Each row is a point. Before rounding, the points of a table are all equally far from one centre. They may lie mostly on one side of it. Where is the centre, to within rounding?
(in the rows, 128 means zero)

Points (6 x 2):
[[ 60 129]
 [105 184]
 [ 95 179]
 [188 169]
 [ 90 176]
 [ 58 105]]
Centre: [135 113]

Points, 9 rows:
[[ 43  94  99]
 [165  47 146]
 [173 137 115]
 [ 98 146  69]
 [110 161 139]
 [ 98  94 188]
 [146  40  75]
 [128  20 113]
 [120 165 120]]
Centre: [115  92 116]

Points, 12 rows:
[[ 77 144 163 120 180  73]
 [101 173 169 201 194 125]
 [131 161 240 149 107  94]
 [ 95 110 220 125  95 118]
 [ 94 158 136  44 145 160]
 [143 237 179 149 141  88]
 [131 167 131  73  77 172]
 [104 148 202 206 162 112]
 [199 183 185 108 184 169]
 [151 109 180  71 168 109]
 [ 51 187 174 120  82 136]
 [109 112 128 134 194 103]]
Centre: [123 165 169 128 140 144]

Points (15 x 9):
[[105 121 185 115 191  99 175 118 132]
 [111 163 248  80  67 195 150 118  89]
 [ 82 139 130  94 161 113  93 139  69]
 [105  69 158  91  71 117 194  89  65]
 [ 56 113 232  65 138 154 105 133 112]
 [ 63 150 187  99 113 111 203  88  73]
 [ 97  85 162 118  85 120  64 150  64]
 [ 89 145 129 105  82 103 156  70  91]
 [ 65 159 138  50 119 138 148 110 141]
 [ 95 171 133  75 130 173 165 165  27]
 [119 127 142  20 121 146 116 109  92]
 [129  21 191  98 126 146 146 109  96]
 [ 90 149 233  41 122 120 175 148  81]
 [121 127 198  70 120 100 158 122  20]
 [108 117 151 148  85 209 174 101  30]]
Centre: [114 121 173 113 109 156 151 144  99]

Points:
[[170 196 167 143 208 153 112 179 103  93 150]
 [188 112 100 160 122 131  67 219 144 188 124]
 [ 99 160  69 170 223 123 180 149  63 128  74]
 [ 96 173 113 122 127 102 180 196  92 168  64]
 [ 99 158  70  50 171 125 113 140 129 180  97]
 [166 165 134 172 132  72  66 131  51 124  49]
 [156 134  52 108 181  77 170 191  67 165 128]
 [103 106 131 141 199 136 108 122  24 109 131]
 [106 155  87 110 141 104 196 199  92 122  80]
 [ 99 179 185 152 173 102 105 196  51 166  93]
 [180 127 112 202 178  91 151 206 100 132 168]
 [145  74 177 100 193  80 148 120  86 124  94]
 [102 153  85 113 240 195 149 156 113 138  75]
 [152 101 133 157 199 168  91 222 117 111  18]
 [196 113  79  65 174  94  61 181 114 162  60]]
Centre: [146 135 113 144 177 120 110 157 114 143  92]

Points:
[[ 78 133 145 173  70  39 126  79 146 121 117 101 175 142]
 [102 148 195 122  95  62 126 104 145  79  69 121 241 153]
 [ 95 155 154 100 100  94  67 158 121 122  91  55 193 161]
 [ 81 158 174 191 151  84 116 132 102 139  76 163 180 179]
 [ 83 108 194 167 166  47 105 135  97 129  99 143 197 108]
 [129 147 157  61 105  60  98 124 144 146 144 122 204  62]
 [108 141 179 178 107  74 142 192 182 104 119 153 194 128]
 [132  75 162 118 116  77  93 143 153 174  98  93 249 125]
 [ 76  90 172 189 177 142  57 121 117 151 146 118 170 120]
 [ 68 163 169 120 120  87 193 162 149 150 139 131 217 157]
 [105 108 168 197  94  55  83 124 158 149 127 124 237 161]
 [ 93 170 101 177 154  80 161 105 181 162 101 127 223 134]
 [140 167 184 147 168  69 165 128  80 124 116  93 199  95]
 [ 85 103 222 129 117  90 151  84 134 126 119  63 206  96]
 [116 107 130 144 118 160 107  84 141 110 161 137 153 233]
 [ 90 117 102 184 163 103  69 126 111 176 102 108 176 117]
 [ 98  88 157 137  99 113  59  75 136 181 113 101 197 198]
 [105 160 113 160 127  66 107 118 114 169 193 104 234 153]]
Centre: [123 136 158 129 136 115 113 109 146 127 131 126 185 139]

Points, 25 rows:
[[159 244 127 139 170 150 101 122 175 169  98 108 118  68 116 156 118 161
  111  78]
 [148 231  90 153 145 184 142 156 172 164  78 139  95  67 184 101  78 169
   61  93]
 [139 213 137  92 177 213 167 156 177 150  71 162 116  80 173 150 110 165
  121  63]
 [119 211  91 159 194 152 134  94 169 144 124 141 113  64  96 154  94 195
  114  56]
 [146 175 106 147 206 177 155 106 203 130  58 197 133  77 188 157  61 157
   50 101]
 [184 145 115 146 149 196 194 100 204 129 113 175  91  86 151 105 128 177
   81  90]
 [158 213 127 164 175 134 168 176 193 154  64 155  95  60 159 150  83 144
  131  78]
 [113 186 131 107 136 213 176 176 171 156  92  81 120  44 160 146 131 173
   87  56]
 [100 223 121 184 149 168 134 123 234 163  88 179 114  66 143 111 112 174
   99  80]
 [124 221 114 115 181 183 138 142 216 126  45 179 125  50 137 136  79 174
  100  66]
 [150 209 102 118 141 176 133 141 191 164  61 189 112  42 126 145  90 222
   98  69]
 [179 204 119 121 215 186 132 131 194 119  66 190 109 101 180 125 107 165
   88 134]
 [139 215 127 118 141  94 169 159 174 139  78 158  69  27 160 142 109 170
   67  90]
 [155 180 120  91 132 125 127 173 211 161  88 134 136  41 174  66  88 179
   83  87]
 [129 223  76 113  85 158 160 131 204 159  95 135  85  30 162  97 116 181
   56 156]
 [157 202  88 122 179 149 131 198 138 142 122 148 137  35 163 141 151 162
  130 104]
 [131 207  97 124 113 207 163  88 146 127  76 172  70  67 144 136 127 141
  117  89]
 [162 209  76 109 188 145 121 106 160 136 109 139 101  39 185 146  66 165
   69 103]
 [128 218  97 143 160 188 164 103 184 123  77 186  98 103 162 101  72 197
  129  73]
 [128 240  96 115 158 171 114 144 175 127 100 155  84  73 152 113  56 152
   71  76]
 [ 97 231  84 165 121 175 153 131 174 151  72 183 112  63 154 151 119 135
   84  54]
 [ 93 234 105 106 147 184 115  88 174 129  64 162 117  85 213 133  76 175
   54 112]
 [150 236 126 123 154 185 149  98 205 142  67 156 104  44 156 111  97 191
   85  99]
 [151 176 120 143 141 137 134 188 178 141  57 166  79  83 151 110 153 203
   59  67]
 [127 211 160  81 126 203 175 129 204 192  85 123  90  90 155 102 106 159
   63 108]]
Centre: [107 152 104 122 131 143 152 140 176 132  90 132 142 109 134 154 102 170
  94 143]

Points (29 x 24):
[[ 30 228 110 118 134 124 116 110 121  83 131  99 116  80 153 129  36 113
   90 141 107 102 139  92]
 [ 34 203 118 139 125 128 112 132 145  78 100  83 127  77 179 141  87 129
   97 150 109 131 188  97]
 [ 62 234 118 118  98 123 119 115 148  62 138 107 134  91 148 124  69 122
   95 142  77 109 151 103]
 [ 17 216 124 122 120 163 116 124 114  99 112  60 131  87 166 116  57 122
   89 118 106 122 138  92]
 [ 33 235 117 124 113 142  95 116 133  82 113  72 110  88 149 147 104 139
  100 137 116 117 153  87]
 [ 31 231 105 105 141 125 100 101 121  89 119  92 135  90 136 137  59 114
   78 143  95 133 167  99]
 [ 30 225 130 147 147 143 115 150 142  83 138  90 136  50 138 136  75 126
   86 158  94 133 144  94]
 [ 44 196 139 142 131 137 117 111 138  71 124  91 145  62 151 125  70 152
   80 128  93 123 170 104]
 [ 33 245 112 125 126 126 112 123 152  80 125  90 140  78 142 136  86 133
  102 138 116 134 143  56]
 [ 45 243 132 117 117 131 116 115 143  75 132  79 110  69 154 127  68 153
  110 139 113 127 154 120]
 [ 64 233 110 132 125 124 109  99 124  89 123  81 133  67 156 113  47 116
  121 129  97 149 168  88]
 [ 48 209 136 104 108 148 112 123 165  81  97  92 103  75 146 116  60 139
  104 134 127 133 155  95]
 [ 43 233  76 141 108 114 117 112 155  70 131  95 140  90 162 144  61 104
  111 134 126 134 155  91]
 [ 49 215 103 137 101 136 123 101 159  74 112  82 101  94 155 126  53 126
   86 155  86 133 153  96]
 [ 76 227 131 136 120 133 125 121 162  66 148 101 106  87 166 139  64 132
  105 116 105 140 127  82]
 [ 50 228 136 136 114 152 140  95 170 100 128  92 104 113 154 126  61 112
  103 143 116 123 157  93]
 [  7 216 106 122 110 142 132 111 146  95 128  94 102  57 154 129  92 109
  108 162 108 136 150  60]
 [ 50 226 116 124 110 119 129 117 135  80 122  72  93  63 151 110  80 109
  109 118  92 120 173  93]
 [ 49 213  99 111 112 142 109 101 150  57 124  87  95  84 140 117  82 138
  116 133  77 122 163 108]
 [ 43 234 124 136  94 138 134 128 143  62 108  76 135  98 154 127  71 127
  109 114 129 133 151 113]
 [ 41 245 114 109 135 157 113 106 139  86 116  91 117  69 166 134  61 137
  115 143 106 117 149 110]
 [ 49 217 118 134  94 125 109 102 130  73 106  88 122  73 162 130  67 117
   86 136 115 108 165 104]
 [ 51 237 113 117 143 129 122 122 129 110 120  65  95  96 147 118  76 113
   87 149  86 146 180  93]
 [ 49 226 109 114 126 136 104 103 121  77 121  99 102 102 177 126  75 145
  100 130  95 131 169 100]
 [ 55 219 136 119 120 129 141 130 141  70 123  79 126  63 143 149  51 140
   85 135 123 127 150  89]
 [ 80 202 135 121 106 119 101  95 151  87 103 110 109  67 161 147  71 113
  117 135 109 128 168  89]
 [ 26 209 115 113 120 135 106 109 157  84  99  93 127 102 143 104  51 147
   99 138  94 125 164  97]
 [ 43 230 110 145 116 135 126 124 133  81 123 111 112  84 166 148  75 116
   75 116 126 112 159 112]
 [ 50 204 115 129  91 116  81 112 150  79 124  76 132  79 128 140  60 135
   96 145  81 146 149  95]]
Centre: [ 62 175 102 120 134 121 135 120 135 116 128  92 134  91 143 120 102 117
 115 143 112 137 116 118]
